Rows are points. Each copy is the shape, with its points in the same order, turned, moved and blurred by noise. Say if it was mirrored as well.

Shape (6 x 2):
[[ 39 -53]
 [-47  41]
 [  2  11]
 [ -1   8]
 [-56  26]
 [  3 -44]]
Copy 1:
[[-25  95]
 [  7 -32]
 [  5  26]
 [  1  26]
 [-15 -35]
 [-34  54]]
Copy 1 is: mirrored
Copy 2:
[[-11  44]
 [ 38 -72]
 [ 33 -13]
 [ 29 -17]
 [ 22 -75]
 [-15   7]]
Copy 2 is: mirrored
Copy 3 (6 x 2):
[[ 42  26]
 [-48 -52]
 [  0 -31]
 [ -2 -24]
 [-60 -36]
 [  6  27]]
Copy 3 is: mirrored
Copy 4:
[[-48 -67]
 [ 35  34]
 [ -7  -1]
 [ -6  -1]
 [ 48  16]
 [ -9 -54]]
Copy 4 is: mirrored

Shape:
[[ 49  22 -62 -17]
 [-29 -25   8  44]
 [ 33   9 -31   5]
 [  6 -43  28  17]
 [ 36  19 -18  23]
 [ -1  -7  25  -5]
 [ 21  20  -2  -1]
 [-21  -9  24   0]
 [ -6 -13  31  21]]
Copy 1, 9 rows:
[[ 62 -13 -46   7]
 [-49   5   9  23]
 [ 30 -20 -21  11]
 [-42 -17   5 -24]
 [ 24 -33 -11  23]
 [ -9  -1  22 -18]
 [ 23 -17  11   5]
 [-19  15  28  -7]
 [-33  -9  22   0]]
Copy 1 is: only turned
Copy 2 (9 x 4):
[[ 34  95 -11  11]
 [-42  -5 -42   8]
 [ 16  58 -20  21]
 [  7 -21 -43  11]
 [  7  54 -25  43]
 [  4  -5  -4  17]
 [  8  37  -1  32]
 [-14 -13  -3   7]
 [-13 -16 -22  25]]
Copy 2 is: only turned
Copy 3 (9 x 4):
[[-40  50 -32 -43]
 [ -7 -46   0  39]
 [-22  28 -32 -11]
 [ 29 -28 -35  31]
 [-27  40 -26  15]
 [ 29  -2  -1  19]
 [ -1  31 -12   7]
 [ 24 -15   7  20]
 [ 18 -11  -5  35]]
Copy 3 is: only turned

Shape, 9 rows:
[[-26  65   6  23  -5 -16]
 [-23  58 -50  44  26  24]
 [ 57 -66  49 -49   1  76]
 [ 37  -6  30 -12  24  40]
 [-60 -11   5  -3  50 -59]
 [-49  26 -50 -28  23  32]
 [-39 -50  58 -19   1  30]
 [ 29 -22   7  83 -46 -11]
 [-88  20   8  85  47 -40]]
Copy 1, 9 rows:
[[-11  40  54   1  32  12]
 [-45  57  28  26   1  64]
 [ 61 -90 -48 -36 -41  42]
 [ 25 -34 -22 -18   4  49]
 [-90 -32  33 -26  39 -12]
 [-55  25  27 -41 -39  43]
 [  3 -88  40 -33 -12  21]
 [ 18 -22  17  93   4 -11]
 [-90 -14  84  39  64  32]]
Copy 1 is: only turned
Copy 2 (9 x 6):
[[ -7  50  -2  30 -20 -28]
 [-25  63 -35   8 -15  36]
 [-40 -94  -8 -60  85  -4]
 [-24 -32 -31 -22  54  -7]
 [ 77  20  10 -14 -15 -17]
 [-16  52  -7 -65 -24   5]
 [ 17 -23  48 -43  65 -21]
 [-16 -32  31  75  27  53]
 [ 77  93  25  44   9  19]]
Copy 2 is: mirrored

Shape (12 x 8):
[[ 25   8   8  10  21  16   4  12]
 [ 25  -3  -5 -16   8   5  -5 -16]
 [  8  23  12  -1  16  18 -14  11]
 [  8 -11  -1  11  28 -11  15  11]
 [ -4  -5  24 -12   9   6  35  13]
 [ -4  25  -4  12  17  -3 -17  -5]
 [ 19  23   9   8  -9 -13   0   4]
 [ -2  55  -4  22 -71   9   5 -55]
 [ 15  -4  32   8  28  -4 -11 -10]
 [  8 -11   2   5  30   9  -5  -9]
 [ 11 -11   6  22   5  11 -11   2]
 [ 13  40   9  13  -1   7  95  -6]]
Copy 1 (12 x 8):
[[ 16   1   0   2  27  40   3  -3]
 [ 14  -6  -5 -23   7  10   8 -24]
 [  8  26 -11  -8  15  40  -1  -5]
 [  3  -6  17  10  31  11 -13  -4]
 [ -7  -9  16 -18  20  20  -1  30]
 [ 10  34  -6   9  12  13  -1 -13]
 [-12  12  -3   3  18  20  29 -11]
 [  4  37 -12   9 -47  -5  88   5]
 [ 15  22  27 -18  35  25   4 -18]
 [ 25   5  14  -8  16  17 -12 -14]
 [ 12   6  22   4   4  32   3 -19]
 [ 11 -25  -5  17  33  -3  48  70]]
Copy 1 is: mirrored
Copy 2, 12 rows:
[[  7  18  26  26  -1  29   1  -9]
 [  5  -2  14  -7 -19  14  -2 -24]
 [ 13  25  30   6   3  28 -20   2]
 [ -2  -4  13  27  15   5   9  -5]
 [-15   7  23   3   7  18  27  21]
 [  9  22  17   4  22  12 -25 -17]
 [ 13  38  12   2  -1  -1   7 -15]
 [-17  83 -22 -54   7  17   0 -52]
 [-13  11  44  20  -6   0 -10 -13]
 [ -9  -7  20  17   2  21 -14 -16]
 [-12  19   3  26  -7  15 -14 -11]
 [-14  37  19  -6  42  39  82 -18]]
Copy 2 is: only turned
Copy 3:
[[ 16  -1  -9  -4  25  12   1   5]
 [ 11 -16  15 -24  10 -15 -11   1]
 [-10   5  -9 -11  24   9 -13  -6]
 [  8 -18 -13   8   7  -3  18  17]
 [ 15 -10 -22 -21 -13  15  24  -9]
 [-26   3   5   4  16  -3  -1   0]
 [  7  20  -3   6  -2 -12  -9  -7]
 [ -3  53  72   4 -30   1 -12 -50]
 [  4 -20 -12   3  31 -15   6 -23]
 [  1 -29   5  -4  23   2   8   4]
 [ 10 -20   3  15  13  11  -9  -6]
 [ 38  52   6 -20 -20  21  65   3]]
Copy 3 is: mirrored

Shape:
[[-49   5  59  -2 -55 -37   5 -33  43]
 [ 19   2  12   5  -2  30 -10  44 -36]
 [  2  -5  26   5   6  -3   7  21 -29]
 [  1  17 -16   9 -34  12   8   8 -24]
 [ 27  19  32  -9  36  14 -35 -21  44]
 [  7  -4  21  -5  12  17 -51   7  67]
 [ 25  17 -16   9  43   2 -37  34  62]
 [-38 -29 -20 -19  27  -4  -1 -28 -16]
 [ -4 -17 -21  -2 -17 -14   2  -8   1]
 [  0   5 -14 -36 -20  -4   5  21  -8]
 [  9  10 -12  13 -11  18   3   4 -27]
 [-20  -2  -4  -2  11   5 -31  -5  -3]
 [ -3 -38 -17 -10 -24 -16   9  -8 -16]
 [-15  -7  -9 -11  -9 -38 -34 -26   0]]
Copy 1, 14 rows:
[[ 24  14  11 -95 -33  23  35   8   8]
 [  6 -31  -4  21  -6   4 -58 -17  -1]
 [ 16 -30  17   0 -13 -13 -23  -9   1]
 [-18   8  -3  -8 -16  -2 -33 -20 -30]
 [ 61   0 -41  -6  42   5  13  -4  13]
 [ 42  15 -51 -12  25  20  -4  23  44]
 [ 31  20 -50   1  54 -29 -32  20  40]
 [ 23  32  27  32 -25 -17  21  17  -3]
 [ -9  14  -3  -3 -14 -16   1  22 -16]
 [  1  11  19  -6   5   4 -36  23 -25]
 [ -7  -1  -7  10 -10  -9 -25 -22 -22]
 [ 34  21 -10  10 -18  -7 -12   3   5]
 [-16  -1  11   5 -29  -8   6  32 -21]
 [ 36  23 -13 -15 -30 -19   5  32 -22]]
Copy 1 is: mirrored
Copy 2 (14 x 9):
[[ 23  75  40   9 -49  11   0 -30 -39]
 [-27   5  -1 -53  21  13 -22  44  23]
 [-23  10  18 -35   6 -11 -17  16   4]
 [-15  18 -10  11   6   6   2  42   6]
 [ 28  -6  15 -16  -1  17 -58 -45  38]
 [ 19  16  11 -20 -13  46 -25 -47  65]
 [-33 -12   6  -9  13  33 -36 -52  76]
 [ 18 -27  43  -1 -14 -39  25   2  20]
 [  4   0  -8   5  -9 -18  16   3  14]
 [ -6  24   1  -3  33 -16  11  15  23]
 [-13  -5  -2  -2   7   9  -7  39   9]
 [  6   5  23 -11 -16  -4 -13  19  44]
 [  3   0  -8  -6  -5 -26  36  13  -4]
 [ 12  22   0   5 -29 -36   3 -15  30]]
Copy 2 is: mirrored

Shape, 14 rows:
[[-51  66 -29  24  23 -15 -28  -5  53  51  14]
 [ 19  67 -22  37 -23   0  -2  24  44 -21   2]
 [ 32 -11   4 -26 -22  24  26 -13 -50  15  -6]
 [-35   5  23  -2  31  50   2 -20 -22 -17  39]
 [ 54 -30 -36   3 -28   3   8 -24  -5  -2  31]
 [ -6 -10 -26 -55 -25  -3  23 -22   7 -15  17]
 [-41  37 -80  21  24 -21 -31 -10  48  28  -2]
 [  8   0  10 -20  22   7   8 -44 -46 -37 -10]
 [ 37 -25   3 -33  35  25   3 -35 -17 -12  28]
 [ 17 -19  -8 -35 -20  22 -28  -3 -56 -28  20]
 [  2  48 -51  18  25 -73 -12  -3  30  34  63]
 [-19 -44 -58  -1  -4 -43  24  29  11  10  -7]
 [ 10 -21 -75  17 -46 -36  33 -25 -14   0  25]
 [-27  -3  20   7  -2 -14 -30 -28  19   4   4]]
Copy 1, 14 rows:
[[-11 -50  -8 -32  62  56 -52 -22 -31  53   3]
 [ 57  -3  19 -25  51 -10 -41 -35  11  38   3]
 [ 19   8   3  38 -50 -19  12  24 -31  12   0]
 [-34  46  22  26   7  40   5 -11 -33   3  22]
 [ 57 -25  -5  58 -24   0  13 -35 -16  -7  14]
 [ 23   4 -23  10 -56  35  -1 -17  10  22  32]
 [ 10 -54 -55 -20  55  57 -38 -35  -5  35 -18]
 [-22  46 -21  24 -34 -18 -10 -20 -32  -4  10]
 [-17  16 -10  66 -27  -1  25 -38 -23  19  20]
 [ 18  37 -25  69 -22   1  -9  21  -2  -5  26]
 [ 32 -57 -44  -7  56  28 -25 -48 -51  45  59]
 [ 24 -58 -53 -18   1  17  32   5  20 -11  22]
 [ 79 -33 -43   4 -23  22   9 -25 -26 -30  17]
 [-26 -24   5  10   5  16 -47 -17  -6  -6  25]]
Copy 1 is: mirrored
Copy 2 (14 x 11):
[[-25  -4 -71  29  44 -28 -67  24  59 -40 -24]
 [-49   9  11  36  -1 -25  -3  44  61 -53  -8]
 [ 34   5 -17 -23 -41  34  27  26  -4   7 -13]
 [ -3  18  -4  33  -7  33 -40 -12 -24  17 -36]
 [ 17   7  -5 -17 -24  41  11  -1  18 -49  41]
 [-26  17 -40 -33 -34   9 -12  23 -20 -13  28]
 [-46 -39 -77  30  26 -22 -46  11  40 -69   3]
 [ -2   0 -20   7 -33   7  26 -29 -20  22 -17]
 [  4  29 -28  -4 -22  45  15 -32 -24 -21 -11]
 [ 26   3  -2  -2 -73  13  -6  -4 -37 -34 -17]
 [  0  38 -66  45  34 -47 -28  12  36 -76  40]
 [ -3 -43 -34 -23  29  -6 -10  40 -32 -55  48]
 [  8 -32 -30  -4 -26   5  -2  29  10 -35  90]
 [ -4  -6 -18 -21  12 -21 -40 -22  16  -9 -15]]
Copy 2 is: only turned
Copy 3, 14 rows:
[[-22  29  30  26  -9 -39  51  81  11   4 -38]
 [  2  59 -20  28 -62  -9  18  22  28  19  10]
 [ 14 -10 -26 -29   4  28  16 -34 -47   9  22]
 [-37 -30   3   1  32   9   3  19  -6  -4  44]
 [ 14  -9   3 -28 -20 -18   1 -43  -2  65  16]
 [-13 -37 -31 -38 -17   8  17  -7   3  30 -13]
 [-23  -2   9  42 -23 -71  53  47  14  26 -46]
 [-28 -39  -5  -5   8   8   9 -47  -4 -37  16]
 [ 10 -29   1 -12  42   2  -2 -46  15   9  23]
 [-34   4 -33 -41  25   1 -24 -47 -31  15  15]
 [ 22  28  25 -35 -31 -95  34  39  45   9 -24]
 [ 30 -39 -19 -11 -51 -49  -5  18 -31  38 -37]
 [  8 -22 -10 -47 -67 -57  27 -19 -18  57  12]
 [-34  -9  37  -3 -15   1  -3  18  -4  10 -23]]
Copy 3 is: only turned
Copy 4 (14 x 11):
[[  0  51   8  -6  67 -58   5  45 -31 -17  36]
 [ 39   3 -47 -35  20 -39   6   0  -6 -39  43]
 [  4   4  -4  -4 -66  17  38 -16  37  27  13]
 [  9   1  -1  -1  29  60  16  19  29  -2  -3]
 [  7   9 -33  -8 -10 -22  49 -43  72   4  -9]
 [-34  14 -26  -8 -29   6  60   5  22 -34  -9]
 [-30  44 -45   6  63 -71   6  21  -9  -1  23]
 [  2  -4 -24   8 -22  41  25 -16  -9  15 -29]
 [ 23  10 -11  13 -16  24  53   6  37  26 -41]
 [ -2 -38 -20  42 -22  25  55 -19  37   8  11]
 [ -3  50   6 -23  80 -71  82 -26 -32 -10  19]
 [-69 -10 -20 -45  11 -55  16 -15  15  12  -4]
 [-44  34 -48 -28  10 -30  37 -69  42   3  20]
 [  4  16  27  18  15 -15  -7   5   6 -31 -14]]
Copy 4 is: mirrored

Shape:
[[ 36  61 -16 -16 -11  19 -25  -6 -25   6   0  21]
 [ 11 -17   1   3 -20  16  -5  -4  42  20  17  11]
 [-63  34 -12 -11 -10  17  18  -1 -13   2 -18  12]
 [ 37 -27  -8  13  18  11  24   1 -15   8 -10   4]
 [ 18   0   6  -6 -15  20  18  -7 -20 -21 -11  10]
 [-37 -31 -15   1  -9  18  16   5 -26  -6  34   6]
 [ 25 -29   8   0  46 -13 -36  -3   4 -17   4 -37]
 [ 26  -9  -5 -13 -18  17  12  50 -10   5  -6  17]
 [ 21 -13   2   2   4  12  19  -7  95 -17 -19  15]
 [  9 -31   4 -31  15  15 -58   5 -21   6   7  22]
 [ 35 -23 -26  -7  -1  22  19   0 -11   3 -14 -28]
 [ 38 -26   4  10  -8  -3 -14   3 -25  -1 -13  -2]
 [ 21 -25   6   3  -5  18  24  -5  -6  -8 -16 -10]
 [ 38 -24   9 -26 -10 -14  20   5 -22   6   2  12]
 [ 44 -26 -46   4  -6  -3  14   7 -22  -6 -19 -11]]
Copy 1, 15 rows:
[[ -1   4  30  13   0  45  -6  13 -39  24  17 -41]
 [-20   6  -1 -20  14 -11 -17  24  21  -9 -19  -9]
 [  3 -28  26 -25  25  15 -13 -26 -27 -17  39  33]
 [ 11 -12 -43  34   2  -5  12   7   5  11  -4   1]
 [ 25 -14  15  15   6   7  20  -5  -5  -5 -11  -2]
 [ -7  -3   0 -19  25 -21  36 -30  15  -8  31  15]
 [-11   2 -13  33 -45 -40 -22 -38  14   6 -12 -21]
 [  1  -9  -7 -12 -21   8  35  34 -12  10  -5  13]
 [  8 -32 -21 -37  -3 -18 -45  18   9 -31 -63 -15]
 [-50  14   9  30 -28 -16  23  -6 -20 -21   9 -20]
 [  1 -38 -16  25  -8  11  15   4  30  15   2  -1]
 [ 11  10  -6  39 -25  -2  11   7  11   4   0  -2]
 [ 14 -24  -6  22   1  -7   7  -1  13  -2 -14  10]
 [ -5  12 -12  18  -9  23  29  -6   5   8 -26  22]
 [ 17 -20 -33  24 -26  29  17   6  31   2  12 -11]]
Copy 1 is: mirrored
Copy 2 (15 x 12):
[[ -6  -8  14 -20  21  58  -3 -19 -47  -7  -5  36]
 [ -1 -15 -21 -11  14  -7  -3  32 -14 -44  -9  -7]
 [-15 -25  -7  -5 -18  20  35 -33   7 -11  51   7]
 [  5  16 -45 -17  26  10  27  12  -7  12 -23  -9]
 [  7 -20 -19 -15   1   5  28 -14 -24   6 -23  13]
 [  7  17 -52  -9 -23 -26  18 -21 -12 -11  19   2]
 [ 20  23   9 -13  25 -15 -33  25  10  38 -18  -6]
 [-20   5 -21  18  27  -6  41  15 -31  -8 -16  29]
 [-21 -38  19  -8  26 -18   9  33   6 -37 -38 -56]
 [-27   0 -22 -21   9 -15 -36  22 -20  23   3  43]
 [ 17  22 -27  -9   0  22  40  27  -2   3 -34   4]
 [ 17  -5 -33  -5  10   6   3  29 -27  27 -22  13]
 [ 17 -12 -31 -10   6  -4  33  12   0  10 -25  -3]
 [  5  -5 -48  24  21   1   3  -2 -12   2 -41  22]
 [  5  30 -23   9  -5  27  30  26 -26  22 -34  -5]]
Copy 2 is: only turned
Copy 3, 15 rows:
[[ 50   8  55  10 -39  -7  16 -15  12   0  24 -17]
 [  9 -24 -14   9  -4   9 -12  -4  35   6  -4  23]
 [ 24 -18   0 -18 -14  -3   9 -33 -61  34  27  -2]
 [-12  32  14  -7 -10  27 -20  12  -4  -5 -17 -12]
 [  5  10  19   7 -33  -2 -31  -1 -23   0   7  -3]
 [ 28   2 -37 -29   3  -6 -41   4 -28   9  13  -6]
 [-20  27  23  -1  50 -15 -13  -5  11 -33  15   1]
 [ -6  26   2  -4 -37 -32 -16   2   9  26 -19  -8]
 [-28 -14 -11  25 -21  16  20  -9  15 -22 -19  69]
 [ -5  33  15 -18   2 -11 -27 -18  35   1  55  -7]
 [ -1  28  19 -12  -7   7 -26 -21  -6 -12 -36 -11]
 [ -2  38  20  23   2   4 -33   3  11  -3   2 -18]
 [-15   9  14   3  -8  13 -34  -2 -18  -9 -20   3]
 [-19   5  -1   9 -32  -6 -29  14   4 -11   1 -41]
 [  5  50   2   9 -12   8 -19 -16  -5 -20 -38 -29]]
Copy 3 is: mirrored

Shape, 18 rows:
[[-28 -32  47  24 -17  -8   1   6  16  23   5  -2]
 [  9 -70   6  22  -2   0  54   5 -22  63  -6 -18]
 [ 12  13 -11 -17 -16  -7  30 -30  23  21   4  19]
 [ 18 -30 -22  23  28  50 -16 -18  61  12  12 -14]
 [ 10  -5 -32  24  53   6  41  37  17   8  -6  -3]
 [ -9   9  51 -60  49  40   4  32  37  18  47   5]
 [-33 -44 -34   4  66 -16  22 -46  28  37 -33  -4]
 [-10 -37  63   8 -12  10  33 -69  -6   8  43   1]
 [-11 -13 -27  -3  -5  43 -19 -25 -40   7   8 -39]
 [ 34 -43  -4  -6  36 -12  -7  17 -43  -4 -25  10]
 [-10 -29 -10  20 -59 -15 -13 -17   6  -6 -44  16]
 [  0 -15  48  21   0  -7  24  28 -12  -7 -36  -7]
 [  2   7  -4  11  35 -24  19 -15 -10  36  18 -15]
 [  2 -22  -5 -10 -22  27 -13 -22   1  -6  19   8]
 [ 38 -31  -9 -14  32  29 -11  51  -1 -17 -23 -31]
 [  4 -20  25 -14  21   3   5  16  21  -9  32 -18]
 [ 52 -24 -35   9 -23  30   5  -4 -12  28  -8 -58]
 [ 47  16  18 -13  12  61 -27 -20  14   7  39  -1]]
Copy 1, 18 rows:
[[-30  10   3 -19  -4 -26  -3 -26  24  39 -14  13]
 [ -8  -8 -23 -42  25  -6  23  30  -9  42 -61  50]
 [ 20 -10  14 -16 -11 -29  41  10  22 -15  18  35]
 [  9  35 -46   6   3  14  58 -18  -5  -3   6 -18]
 [ -4  48 -33   7  12 -27  25  21  -7 -47 -32  35]
 [-54  42 -13 -53  45   1  13 -16  58 -52  29   6]
 [ 26  -6 -78 -16 -12   3   7 -24 -21 -14  -4  77]
 [-61 -54 -16 -47  -8 -34  30   2  12  45  24   9]
 [  5 -16 -18  18  21  24 -16  41  -2  18  29  -7]
 [  5 -14 -10 -20  28 -24 -15  21 -36 -42 -41  -2]
 [ 31 -32  32  30 -21 -17   9 -23   3  22 -29   8]
 [-20   3   3   9  32 -62 -12  -8  16   1 -43  11]
 [  7  18 -31 -37  -4 -37   3  28  -2  -6  15  32]
 [ -9 -22   7  -2  -6   8  19   8  11   1  20 -13]
 [  8  20 -27  11  49  -4  -3  16   8 -52 -44 -31]
 [-27  16 -22 -30   3 -17   7  -1  34 -22  -7 -14]
 [ 42   2 -18   4  37   1  33  58   7  25 -20 -22]
 [-15  14  -3 -20  43  -8  47  12   1 -19  49 -40]]
Copy 1 is: mirrored
Copy 2:
[[  9 -24  -4  -1  -9   6 -52 -17  10  42  15  18]
 [-15 -21 -17  -9  17  14  -2  -7 -59  79  -3   9]
 [-11 -11 -18  13   5  14  33 -28  18  -7  -4  16]
 [-39 -60  10 -12  37 -19 -30 -15 -24 -41  -1   1]
 [-30 -19  28  16  43 -24  23  26 -18  14  38 -12]
 [  4 -12 -41 -47  15 -14 -16 -20  19 -27  94 -21]
 [-41 -55   8 -21  55 -24  21 -17  26  49 -30 -37]
 [  6  14 -22 -40  31  14 -36 -68   9  32  -8  53]
 [-32  31 -36   3  25 -18 -38  -3 -21  -9 -39 -25]
 [ -3  14   9 -41  -4 -34  12  49 -18  26 -16  -5]
 [ -2 -12  25  24 -34  26 -22   3  14  14 -56   5]
 [ -9   9  15  -9  -3  19 -29  38  11  46  22  22]
 [-18  -7 -31  11  30 -42  14  -5   9  35   9  16]
 [  0   7  -9  -9   1  -2 -23 -26  -8 -27 -20  -2]
 [-43   2  13 -32 -12 -21 -16  51 -34 -16  25 -22]
 [-21   1   1 -26  -3 -28 -24 -16   1   0  45   6]
 [-64  -2 -31  10  -2  -3 -11  16 -64  -8 -29  12]
 [ -6  -7 -45 -28  26 -16 -23  -2 -12 -70  16  27]]
Copy 2 is: mirrored
Copy 3 (18 x 12):
[[-12  -5  23 -18 -25   6  28   8  14   2 -19  62]
 [  2 -38   8 -73 -24 -14  31 -52 -21 -23  11  61]
 [ 13   2  16  -9 -51 -20   4  -5  10  -3  52   4]
 [ 23 -76  26  -4 -16  14  -1  18  15 -55  12  -2]
 [ 36 -58 -35  -5  14 -19  47 -21  21 -16  33  16]
 [ 25  20 -26 -44 -25  36  55  54  54 -50   9  -5]
 [ 55 -73 -27 -39 -34 -21 -29   7  17  -5  33  60]
 [-43 -26  32 -59 -69  30  22  32  -9  24  22  32]
 [-31 -27 -11 -41  16  20 -41  -8 -11 -15  13  -6]
 [ 20 -22 -23 -47  28 -36  24  17 -51  -5  10  17]
 [-17  -8  33  14 -18 -56 -25  -6 -19  10 -13  31]
 [  5 -11 -11 -23  -8 -16  50 -10  -9  27 -33  26]
 [ 27 -18 -10 -31  -3  21  14  -8   1  17  52  38]
 [-24 -12  19 -21 -18  -7  -8  23  -4 -25  20   0]
 [ 26 -33 -12 -39  46 -23  31   4   0 -34 -20 -26]
 [  7 -16  12 -38   3   7  42  32  32  -9  10   8]
 [  7 -35  36 -41  19   0 -11 -56 -25 -26  15 -21]
 [  4  -8  19 -16 -16  48  18  35 -16 -42  23 -41]]
Copy 3 is: mirrored
Copy 4 (18 x 12):
[[-43 -41   5  -1  -7 -18 -28  -8 -56  28  -9  25]
 [  8 -68  37  -1  28 -12 -25   6 -95   3 -15 -36]
 [  1   0   1  -8  27 -32 -29 -27 -11 -11  28 -27]
 [ 27 -25 -45  12  26  -4 -71  47 -17  -5 -17   4]
 [ 30 -24  13  32  46   8   1   2  -3  17 -50 -20]
 [-17  10  39 -28  38  54 -64   2   5 -15 -13  67]
 [-31 -63 -14  29  52 -28 -24  16 -19 -61 -42 -25]
 [ -7 -49  11   8  18 -52 -59 -27 -74 -19  47  56]
 [ 29 -31 -30   9 -19  18   3  19 -48 -48  29   4]
 [ 19 -15  29 -23  20 -36  33  41 -41 -33 -32   1]
 [-13 -33 -42 -22 -25 -46  12 -10 -37  10  15 -36]
 [  9 -26  29  -5 -15 -34   5 -21 -42  11 -45  19]
 [ -9  -6  24  52  37 -16 -12   9 -35 -21  -7 -11]
 [ 11 -14 -28 -19  10 -18 -20  14 -30 -16  39  18]
 [ 51 -21  17 -33  -8  14  -4  44 -12  -4 -42   5]
 [  1 -31  24 -10  11  -3 -28  17  -9   2   5  39]
 [ 63 -24  -2  -2 -25  -4 -25  42 -49 -10  21 -49]
 [ 42  36 -13  -9  21   0 -61  22 -29 -18  32  48]]
Copy 4 is: only turned
